Rows are points. Each copy is the shape, with its points in the same order, stretched, turned, moved and blurred by noise. Say if it was mirrored as well.

Shape, 6 rows:
[[ 0.18 -0.74]
 [ 0.25  0.41]
 [ 0.28  0.35]
 [-0.58  0.26]
 [ 0.02 -0.17]
 [-0.23  0.22]]
Copy 1 (6 x 2):
[[ 0.89 -0.04]
 [-0.28  0.64]
 [-0.21  0.65]
 [-0.58 -0.32]
 [ 0.18  0.12]
 [-0.35  0.01]]
Copy 1 is: only turned
Copy 2:
[[ 0.74 -0.81]
 [-0.07  0.59]
 [-0.03  0.55]
 [-0.54 -0.06]
 [ 0.18 -0.28]
 [-0.28 -0.02]]
Copy 2 is: only turned
Copy 3 (6 x 2):
[[-0.41  0.59]
 [ 0.16 -0.46]
 [ 0.12 -0.46]
 [ 0.44  0.56]
 [-0.05  0.26]
 [ 0.28  0.22]]
Copy 3 is: only turned
Copy 4 (6 x 2):
[[-0.46 -0.41]
 [ 0.49 -0.13]
 [ 0.50 -0.17]
 [ 0.09  0.55]
 [-0.07 -0.14]
 [ 0.14  0.26]]
Copy 4 is: only turned

Shape (7 x 3):
[[-0.29 -0.68 -0.13]
 [-0.01  0.29 -0.05]
 [-0.27  0.21  0.32]
 [ 0.00  0.26 -0.16]
 [-0.27 -0.74 -0.30]
 [ 0.04  0.23  0.97]
 [ 0.16 -0.01 -0.04]]
Copy 1:
[[-0.05 -0.80 -0.87]
 [ 0.15  0.30  0.07]
 [-0.02  0.61 -0.21]
 [ 0.16  0.23  0.17]
 [-0.03 -1.01 -0.81]
 [-0.65  0.97 -0.24]
 [-0.15 -0.11 -0.12]]
Copy 1 is: only turned
Copy 2, 7 rows:
[[ 0.39  0.07 -0.13]
 [-0.39 -0.08 -0.32]
 [-0.23  0.29 -0.22]
 [-0.34 -0.12 -0.29]
 [ 0.44 -0.01 -0.12]
 [-0.57  0.43  0.19]
 [-0.27 -0.15 -0.07]]
Copy 2 is: mirrored
Copy 3 (7 x 3):
[[-0.81  0.07 -0.59]
 [ 0.07  0.18 -0.04]
 [ 0.17 -0.16 -0.32]
 [ 0.00  0.30 -0.05]
 [-0.90  0.24 -0.59]
 [ 0.26 -0.86  0.01]
 [-0.29  0.07  0.06]]
Copy 3 is: mirrored

Shape, 10 rows:
[[ 0.08 -0.14 -0.13 -0.59]
 [ 0.44 -0.18 -0.36  0.68]
 [ 0.16  0.83 -0.20  0.23]
 [ 0.41 -0.22 -0.41  0.19]
 [ 0.56 -0.13 -0.34  0.31]
 [ 0.67 -0.13 -0.31  0.30]
 [ 0.47  0.00 -0.31  0.65]
 [-0.06 -0.13  0.25 -0.27]
 [-0.24  0.01 -0.17 -0.46]
 [-0.52 -0.04 -0.42 -0.55]]
Copy 1:
[[ 0.27 -0.18  0.18  0.04]
 [-0.50 -0.62  0.20 -0.28]
 [-0.80 -0.44  0.14  0.55]
 [-0.30 -0.56  0.44 -0.16]
 [-0.27 -0.66  0.23  0.01]
 [-0.34 -0.76  0.25  0.08]
 [-0.60 -0.74  0.16 -0.11]
 [ 0.26  0.07 -0.28 -0.18]
 [ 0.13  0.07  0.26 -0.06]
 [ 0.15  0.31  0.45 -0.14]]
Copy 1 is: mirrored
Copy 2, 10 rows:
[[ 0.11 -0.42  0.41 -0.50]
 [ 0.10 -0.45 -0.80  0.10]
 [ 0.87  0.72 -0.03 -0.33]
 [ 0.16 -0.56 -0.39 -0.18]
 [ 0.13 -0.41 -0.50 -0.31]
 [ 0.07 -0.35 -0.48 -0.44]
 [ 0.18 -0.19 -0.70 -0.05]
 [-0.27 -0.24  0.23 -0.31]
 [ 0.32 -0.26  0.41 -0.14]
 [ 0.56 -0.45  0.48  0.15]]
Copy 2 is: mirrored
Copy 3 (10 x 4):
[[ 0.44  0.11 -0.29 -0.56]
 [ 0.07  0.39  0.52  0.70]
 [ 0.40 -0.13 -0.35  0.65]
 [ 0.32  0.31  0.30  0.21]
 [ 0.35  0.23  0.39  0.40]
 [ 0.39  0.17  0.55  0.44]
 [ 0.14  0.27  0.45  0.86]
 [-0.03  0.02 -0.23 -0.16]
 [ 0.20  0.22 -0.58 -0.49]
 [ 0.27  0.48 -0.89 -0.75]]
Copy 3 is: mirrored
Copy 4 (10 x 4):
[[-0.44 -0.13 -0.07 -0.19]
 [ 0.55  0.45 -0.54  0.18]
 [ 0.77 -0.06  0.12 -0.74]
 [ 0.23  0.34 -0.63 -0.01]
 [ 0.44  0.33 -0.65 -0.04]
 [ 0.50  0.32 -0.72 -0.06]
 [ 0.60  0.42 -0.51 -0.03]
 [-0.34 -0.36  0.10  0.16]
 [-0.40 -0.14  0.14 -0.16]
 [-0.57  0.03  0.29 -0.18]]
Copy 4 is: only turned

Shape, 12 rows:
[[ 0.27  0.33  0.34  0.04 -0.76  0.47]
 [ 0.54  0.53 -0.42  0.14 -0.05  0.68]
 [ 0.42  0.63  0.07  0.04 -0.87  0.12]
 [-0.32 -0.21 -0.20 -0.26  0.08 -0.22]
 [-0.30 -0.08 -0.27  0.12  0.17 -0.10]
 [ 0.56 -1.22  0.28 -0.45  0.07  0.24]
 [ 0.26  0.53  0.27  0.05 -0.25  0.13]
 [ 0.19  0.39 -0.34  0.03 -0.65 -0.02]
 [-0.43 -0.26 -0.07 -0.25  0.26 -0.39]
 [-0.84  0.22 -0.16 -0.12  0.07 -0.24]
 [-0.20 -0.31  0.00 -0.01  0.41 -0.72]
 [ 0.47  0.53 -0.18 -0.50 -0.19  0.39]]
Copy 1 (12 x 6):
[[ 0.06 -0.05  0.19  0.72  0.28  0.43]
 [ 0.92  0.04 -0.05  0.24  0.28  0.57]
 [ 0.21 -0.08  0.13  0.68  0.63  0.16]
 [ 0.12  0.11  0.39 -0.03 -0.26 -0.22]
 [ 0.28 -0.12  0.28 -0.03 -0.16 -0.19]
 [ 0.06  0.89 -0.30  0.15 -0.76  0.59]
 [ 0.09 -0.17  0.16  0.31  0.47  0.35]
 [ 0.40 -0.01  0.21  0.54  0.38 -0.12]
 [-0.08  0.08  0.42 -0.20 -0.28 -0.28]
 [ 0.00 -0.29  0.81  0.03 -0.09 -0.38]
 [-0.16  0.01  0.19 -0.37 -0.23 -0.36]
 [ 0.55  0.41  0.17  0.19  0.40  0.48]]
Copy 1 is: mirrored
Copy 2, 12 rows:
[[-0.05 -0.49  0.78 -0.39 -0.12  0.03]
 [ 0.35 -0.37  0.18  0.03 -0.46  0.75]
 [ 0.54 -0.36  0.88 -0.29 -0.32 -0.15]
 [-0.36  0.50 -0.31  0.23 -0.35 -0.31]
 [-0.26  0.55 -0.22  0.30 -0.06  0.00]
 [-0.67 -0.77 -1.10 -0.24  0.01 -0.41]
 [ 0.27 -0.06  0.51 -0.45 -0.25  0.13]
 [ 0.41 -0.13  0.47  0.19 -0.40 -0.26]
 [-0.32  0.66 -0.46  0.16 -0.21 -0.42]
 [-0.40  1.09  0.19  0.37 -0.34 -0.26]
 [ 0.08  0.73 -0.62 -0.06  0.07 -0.42]
 [ 0.28 -0.51  0.12 -0.18 -0.96  0.16]]
Copy 2 is: only turned
Copy 3:
[[ 0.49  0.38  0.31  0.70 -0.08 -0.77]
 [-0.48  0.41 -0.09  1.13  0.27 -0.10]
 [ 0.35  0.81  0.30  0.81 -0.34 -0.35]
 [-0.38 -0.08  0.02 -0.34 -0.04  0.44]
 [-0.34 -0.24 -0.11 -0.01  0.12  0.60]
 [ 0.25  0.23 -0.33 -0.45  0.68 -0.76]
 [ 0.24  0.24 -0.14  0.67 -0.32 -0.35]
 [ 0.00  0.71  0.39  0.38 -0.14  0.21]
 [-0.26 -0.32 -0.10 -0.51 -0.20  0.41]
 [-0.43 -0.57  0.37 -0.30 -0.35  0.61]
 [ 0.01 -0.16 -0.54 -0.49 -0.30  0.67]
 [-0.59  0.60  0.14  0.62 -0.13 -0.39]]
Copy 3 is: only turned
Copy 4 (12 x 6):
[[ 0.16  0.17  0.15 -0.48  0.40 -0.35]
 [ 0.16 -0.07 -0.59  0.57  0.14 -0.65]
 [-0.03  0.18 -0.23 -0.44 -0.09 -0.47]
 [-0.19  0.08  0.17  0.25  0.11  0.51]
 [ 0.07  0.06  0.05  0.27  0.01  0.29]
 [-0.25 -0.38  0.30 -0.18  1.33  0.46]
 [-0.01 -0.08  0.22 -0.05  0.06 -0.43]
 [-0.07  0.30 -0.45 -0.14 -0.26 -0.12]
 [-0.34  0.06  0.43  0.30  0.12  0.46]
 [-0.07  0.49  0.53  0.23 -0.32  0.31]
 [-0.37 -0.28  0.40  0.15 -0.12  0.54]
 [-0.26  0.06 -0.37  0.26  0.27 -0.54]]
Copy 4 is: only turned
